Each row of a before or after table is a point. One or more steps were done to the points. Then noise was added and the rows were shuffled. The steps act on columns, c1 being the first. Write out the steps. A step turns or swaps two columns, mirrors them in a line or flattens them onto one, adds a multiple of one to another, or multiplies or shifts one. Angles are multiples of 10 degrees, from the lower column toward the higher: turns from -170 to 170, lines from 10 to 170 but not 90. Use the fewest steps. Two steps may share a column if one is a turn and the other turns, adds or multiplies; they go together, in the order done. Otherwise the lowest column goes first.

Before:
[[ -8 -17]
 [ 37 -57]
 [ 18 -42]
 [ -2 -29]
 [ 15  20]
 [ 22 -35]
 [  2  95]
 [  5 -13]]
After, 8 rows:
[[  3  17]
 [-57 -71]
 [  9   8]
 [ 19  18]
 [  0 -27]
 [ 47  20]
 [ 40  16]
 [ 61  22]]
Steps: mirror c1 and c2 in the line at 160 degrees

Before, 9 rows:
[[ -6 -25 -16   5]
 [-27  37 -31  16]
 [ -4  -5 -28 -43]
 [-41 -16  48 -44]
 [ 15 -36   4 -43]
 [  5 -26  19  21]
 [ 42  36  17  13]
 [ -6  -2 -27  11]
 [ 30  -3  39 -23]]
After:
[[ 11  -3 -53  -4]
 [ 29  61 -63   4]
 [  6 -39 -32   1]
 [  5 -26  95  58]
 [-40 -57   9  25]
 [ 11 -41  39 -22]
 [-23  55  35 -38]
 [-35  -5  78  -1]
 [-25  -7 -58  35]]
Steps: turn c1 and c4 by -140 degrees; multiply c2 by 1.6; multiply c3 by 2

Before (13 x 9):
[[-86 -63 -59 -40 -16  -6  26  32  21]
 [-50 -88 -63 -29  43 -36  65  49 -14]
 [-74 -82 -34 -19  37  25   8  26  27]
 [ 12 -66 -47 -41 -10  17  53  36  46]
 [ 29  49 -32  -3  43  65  -2   7  34]
 [  0  57 -30  19 -16  18   1 -11 -20]
 [ 55  24   4   6 -10  17 -20  36   5]
 [ 39 -54  34  -9 -33 -26  84 -42  12]
 [ 37 -88  -4  27 -59  28  76  -3 -32]
 [-19  34   1  26  47  72 -16  45   7]
 [ 42  36  37 -37  -2  54 -19  24 -30]
 [ 23 -90   9  34 -53 -44  61   6  20]
 [-10  79   7   1   8  55  29  56  21]]
After (13 x 9):
[[ 41  -3   3  -4  -1  54 -20  45 -32]
 [  1  34   6  38 -17  19   1 -30 -18]
 [ 29  17  24  22  42  65  -3 -24  34]
 [-86 -45  58 -52 -17  -5  26 -33  22]
 [ 39 -25 -53 -31 -32 -26  85  12  11]
 [-50 -49  74 -59  43 -36  66 -31 -15]
 [ 38 -23  -3 -28 -60  27  75  -4 -30]
 [-10  32  44  40   7  56  28  33  21]
 [-75 -45  39 -53  36  25   8 -17  28]
 [ 57  13  31  16 -10  17 -20  22   8]
 [-16  25  38  33  46  73 -16  23   7]
 [ 11 -49  55 -56 -12  16  52 -22  47]
 [ 24 -21   0 -26 -54 -45  61  11  21]]
Steps: flatten c2 and c4 onto the line at 50 degrees; mirror c3 and c8 in the line at 60 degrees

Before (13 x 12):
[[ 25  14  19  26 -11  -4  -6  16 -14  -5 -27   2]
 [  4  -9  25 -24  20  -3  10  -7   1 -10 -14  12]
 [ 21 -17  20   7  -6  23 -20  32 -46  20 -16  18]
 [-31 -16 -13  15 -24 -24   8  10 -25  20   1  37]
 [-32 -29 -19  20  -4 -19 -33  -7 -15   4 -11  13]
 [-20 -52 -54  27   5 -43 -11  18   0  15  10  40]
 [ 13  11  39  19   5   2 -25   4 -14  10   0  27]
 [ 22 -15  35  32   4   4   8   7 -39 -25  -5   7]
 [ 14  -4  13  -9  -8  17 -11 -11  14 -28   6  15]
 [ 29   9  17   3   5   7   8 -40  -7  -4  -2   1]
 [  1  23   6   9  19   6  11   6 -44 -14   2  10]
 [-19 -22  -4  16  16  18  19 -15  26  -7   0  -3]
 [ -9 -24   9 -27   9  -4  19   3  16   0  32 -23]]
After, 13 rows:
[[ 67 -14 -30  34   3  -6   8   5 -38 -25  -3 -19]
 [-26 -21 -15 -26  -5  -6  19   3  16   2  29  17]
 [-97 -28  24  21 -13  11 -32  -9 -14   3 -13  -7]
 [  3  21  -3  10  -3 -18   9   4 -43 -13   2 -11]
 [ 76  14 -18  25   0  14  -8  19 -13  -4 -30  -9]
 [ 41  14 -25  16   1  -5 -28   3 -16  10  -1 -41]
 [ 40  -6  -7 -10  19   2 -12 -11  15 -31   6 -18]
 [ 13  -8 -20 -22 -11 -13  10  -8   2 -11 -14 -22]
 [-61 -52  66  27 -41   8 -10  21  -2  15  11 -21]
 [-92 -16  26  16 -15  31   6   9 -27  20  -1 -32]
 [-56 -19   4  14  11 -21  17 -16  26  -8  -2   4]
 [ 59 -17 -17   3  22  -4 -21  32 -45  22 -13 -22]
 [ 87  10 -17   4   4  -7   8 -39  -5  -4  -1  -6]]
Steps: multiply c1 by 3; turn c3 and c12 by -160 degrees; turn c5 and c6 by -110 degrees

Before, 9 rows:
[[ -4 -15  -1  10   9  12 -20 -13  -7  -8  -3   1  11   2 -12  10   1   3
   12  -1]
 [ -3  -9  -9  -4  -1   1   2  -3   6  10  -4   1  -3   1 -14  15  28 -34
   32  -6]
 [ 18 -15  -2   9   5  -4  -8   0  13  -8   3  -6   5  -9  -1  -3   4  14
  -17   6]
 [ -5  -3 -18 -11 -19   6   5   8 -13  -3  14 -13  -4  -4  -5  -3  -8  -9
  -12  -6]
 [ 15   6  -9 -21  10   8  -8   1  -6  -6  -8  -3 -42  -2  -1   4   4 -23
    2   1]
 [ -9  -5  15 -11   9 -19  -1   4  11   6  15   3  13 -10 -13  -2 -10  15
  -17  -7]
 [-10  -7 -13  -8   6 -11  15   9  12  21 -17  -1   3  -8   8   9   4  16
   15 -21]
 [-10   5  -8  10  -3 -12 -13  10   6  12  15   4  14  -8  -3  13  -3   7
  -19 -14]
 [-10   2 -17   9   6   2 -19  11 -61   4   4  -5   1  20  -8  -2  -9   4
   -5   6]]
After (9 x 20):
[[ -9  -3  15 -12   9 -19  31   4  11   5  16   3 -10   2 -14  -2 -10  15
  -17  12]
 [ -5 -17  -1   8   8  11  33 -13  -7  -7  -2   1  10  -1 -12  10   1   3
   12  -1]
 [-11   3  -8  11  -2 -12  37   9   6  13  15   4   0  -7  -4  13  -3   8
  -19  15]
 [-11   0 -17  10   7   2   9  10 -61   5   5  -5  17  -8  -8  -2 -11   4
   -5 -19]
 [ 19 -16  -3   5   5  -4  13   0  12  -9   4  -6   4  10  -1  -4   4  14
  -17   4]
 [-10  -5 -13  -9   7 -12   1   9  12  22 -17  -2 -17 -11   7   9   5  16
   16  19]
 [ -2  -8  -9  -6  -1   2  -7  -3   6  10  -4   2   1  -6 -13  15  29 -33
   33   3]
 [ 14   9 -10 -20  10   8 -96   1  -6  -6  -9  -3  44   1  -1   4   4 -23
    2   1]
 [ -5  -1 -19 -12 -19   5 -11   9 -14  -3  14 -12  -1  -2  -4  -4  -8 -10
  -12   8]]
Steps: turn c2 and c4 by 10 degrees; multiply c13 by 2.5; turn c7 and c13 by -110 degrees; turn c14 and c20 by -130 degrees

Before (14 x 48):
[[ 45  -8   8 -45  16  31  41   1  20  37   5 -51  44 -32  -3 -33  13  13
  -52  14   9 -28  -8 -37  20 -28   0  38  44  -9 -18 -30  27  14 -29  14
  -32  62  26 -46 -48 -27 -13  20  49  -4 -33  30]
 [-31  22  30 -18  39  41  -4  44 -42  12  -8  18  64  59  18  20  23 -34
  -48  18  44  -3  24  31  59  12 -27  41 -13  39   1  60 -57  -3   7  14
   12  55   2 -17  -8 -37  16  15 -25 -11  23  12]
 [-32   0  52 -20 -29 -38 -28  45  22   5 -74  31 -39 -24  22 -37 -67  35
  -12  -3  -1  60 -27 -20  15 -40  -5 -39 -10  18  23  41  12  48 -33  46
   15 -18 -37 -25 -27  15 -24  14  19  -2   4   2]
 [-19 -37 -44 -45  29 -29 -18 -30 -29 -37  12 -54  45  48 -38 -42 -30 -11
   23  -9  22  55  18  29  45  -1  44 -10  44  13 -18 -32  -3  27 -14   4
   22  -8  17  26 -56   7  30 -36  -7  24 -26 -16]
 [ 35 -28  -9  -2 -59  -1  32  -3  -1  24   7  34 -38  13   9  26 -20  61
  -58  15 -13   5  -9 -17 -16  -3  22   4  -9 -49  37  34 -68 -36 -64 -11
    8  34 -23  25  -6   8  13 -57 -16 -17   3  40]
 [ -8 -58   0  22 -32 -12  11  19  -6  24 -74  55 -35  12  16 -31 -37  29
   41  13  60 -20  41 -23 -20 -61   1  38 -42  -5  -1  14 -41  55 -48  56
  -46  10   6 -41  30  54  14   3 -12 -27 -13 -26]
 [-26  40  10 -33 -49   5   3  58 -49 -18  -8 -32 -33 -22  12 -25 -68   5
    8  -6  47  14  10 -26 -12 -24  21  22  -2  50   3  30  38  52 -43  61
  -70  21 -40 -45  -5 -27  37 -46  -6  25  30  26]
 [-56  36  43  61 -19  42   1 -11 -33 -12 -54 -47 -33  61 -29  45 -76  46
  -35  14  35 -16 -37  51 -17 -42 -10  11  28  32  -8 -34 -69  19 -42  53
  -19  29 -13  55 -63  -1  59 -12   1  46 -50 -23]
 [  3 -25  24 -17   7  53  30 -34 -31  37 -49  21  59  53 -12  37 -16 -45
   27 -15 -19   3  48  -9 -10  26   9   2 -49  47 -22  45 -13 -41 -44 -43
  -59  63 -47 -22  19  -7   7  -7   8   4 -44  22]
 [  3  14 -20 -39   8 -34  69  32 -34 -25 -16  32  39 -39   9  48 -35 -21
   13   6 -10 -10  -9  -7  14  23  58  -3  13  36  66   6 -35 -21   9   6
  -29  14 -66 -34  -1   6  13 -20  16  16   3   0]
 [-41  -2  35 -28 -52  25  10  46 -36 -22 -10 -28   4  27 -61 -55 -24  49
  -13 -67 -32  33  15  17   1 -47 -30  34  20 -11 -17  10 -12 -29 -27  24
   24  53  31  55  32 -16  33 -87  22 -47  36   3]
 [ 10 -18 -34  -8 -12 -18 -27 -25 -24 -33 -58  -6  63  34  28 -32   1  46
   21  -4  48  15 -53 -19   9 -20 -25 -12  43  14 -27  -9  -7 -35  31  -1
  -14 -19 -19 -24 -25 -22  -9  17 -19  51 -57  11]
 [-34  15 -28 -41  18  50  22  21 -11   7   6  31 -30 -11 -17 -46  28 -21
  -59   6  44   9  -6 -37 -35  22  12 -20 -51  43  31 -29  27 -40 -57  11
   -3  25 -29 -21 -59   3   2   3  25  -4  -1 -30]
 [ 32 -48 -21 -21  17 -49 -26  -6 -25  19 -82 -23  -7 -26 -19  38  -4 -31
  -16  16 -16 -39 -28  48 -14 -63   2 -31  -6 -12 -32 -12 -52  38  15 -24
   19  -1  28  -2 -11  36  17 -50  -2  36  38  49]]
After, 14 rows:
[[  2 -26  23 -18   8  54  30 -36 -11  36 -49  21  59  53 -10  37 -15 -46
   28 -16 -20   3  90 -10 -11  27   9   2  -2  46 -21  45 -13 -43 -44 -43
  -59  63 -46 -22  19  -7   7  -7   8   4 -45  22]
 [ 34 -27  -8   0 -60  -4  31  -2   1  25   8  33 -36  16  10  25 -21  61
  -57  13 -12   6  -9 -17 -16  -3  21   3 -14 -48  37  33 -68 -35 -64 -11
    9  36 -21  26  -6   8  14 -58 -17 -18   3  40]
 [-33  22  30 -19  38  41  -4  43 -17  12  -7  19  63  61  20  21  22 -32
  -47  20  42  -5  38  32  59  15 -27  41   7  37   1  61 -56  -3   7  14
   11  57   0 -16  -6 -36  16  15 -25 -12  24  12]
 [-33  15 -29 -43  18  50  22  21  -5   7   7  32 -30 -13 -17 -47  29 -22
  -60   7  44   9  17 -38 -35  22  13 -20 -48  44  32 -29  28 -40 -56  10
   -3  23 -29 -19 -59   3   4   4  25  -3  -1 -29]
 [  9 -18 -34  -9 -12 -17 -27 -23 -10 -32 -58  -6  63  33  28 -31   0  45
   20  -5  48  15 -94 -19   9 -21 -25 -12  -5  13 -28  -8  -8 -35  31  -1
  -15 -19 -18 -25 -23 -22  -8  17 -18  51 -56  13]
 [  2  14 -20 -38   6 -34  70  34 -13 -26 -16  31  38 -40   8  47 -34 -21
   13   6 -12 -10 -18  -8  14  23  59  -4   5  37  66   7 -37 -21   9   5
  -29  13 -67 -34   1   6  13 -20  15  16   2   1]
 [-32  -1  52 -19 -30 -39 -30  45   8   5 -75  31 -40 -23  23 -39 -67  36
  -13  -3  -1  61 -31 -20  16 -40  -5 -39 -30  17  24  40  14  48 -32  47
   13 -18 -37 -24 -26  16 -24  13  19  -3   5   2]
 [ 47  -8   7 -45  17  31  42   1   8  36   7 -50  43 -32  -1 -33  14  14
  -54  14  10 -28 -33 -37  20 -28   0  37  32  -9 -18 -30  28  14 -29  14
  -33  62  25 -45 -49 -28 -14  21  48  -3 -33  30]
 [-39   1  34 -28 -53  26  11  45 -13 -21  -8 -27   3  27 -61 -54 -26  48
  -12 -67 -31  32  11  17   1 -47 -31  35  30 -11 -17  11 -12 -27 -26  23
   25  52  31  56  33 -16  35 -87  22 -44  34   3]
 [ -9 -56  -1  20 -32 -11  12  18  -2  25 -74  55 -34  13  16 -31 -35  30
   40  12  59 -20  76 -25 -22 -61   2  37  -3  -7  -1  13 -41  56 -50  55
  -46   9   8 -42  30  55  14   3 -11 -27 -13 -28]
 [-54  37  45  61 -19  40   0 -11 -14 -12 -56 -47 -33  61 -29  43 -76  45
  -35  14  34 -15 -65  51 -17 -40 -10  12  -5  31  -8 -33 -69  21 -43  53
  -20  30 -12  56 -65  -3  58 -13   2  45 -50 -23]
 [ 32 -49 -20 -23  17 -48 -25  -7  -9  19 -84 -25  -7 -27 -17  36  -4 -32
  -19  14 -15 -38 -36  47 -12 -63   3 -32 -27 -12 -31 -13 -52  38  13 -24
   20  -1  29  -2 -11  36  17 -51  -1  36  37  49]
 [-27  40  10 -34 -48   4   4  58 -20 -19  -6 -32 -34 -21  12 -25 -68   4
    9  -6  47  13  15 -28 -12 -21  21  22   7  49   3  32  38  52 -42  61
  -72  21 -40 -45  -4 -27  38 -46  -5  26  32  24]
 [-18 -37 -44 -45  28 -29 -19 -29 -11 -36  12 -56  44  48 -37 -41 -31  -9
   22  -9  23  57   2  30  45  -1  44  -9  55  13 -20 -33  -2  27 -15   3
   24  -8  18  27 -57   7  30 -35  -7  23 -28 -15]]
Steps: multiply c9 by 0.4; multiply c23 by 1.6; turn c23 and c29 by 30 degrees
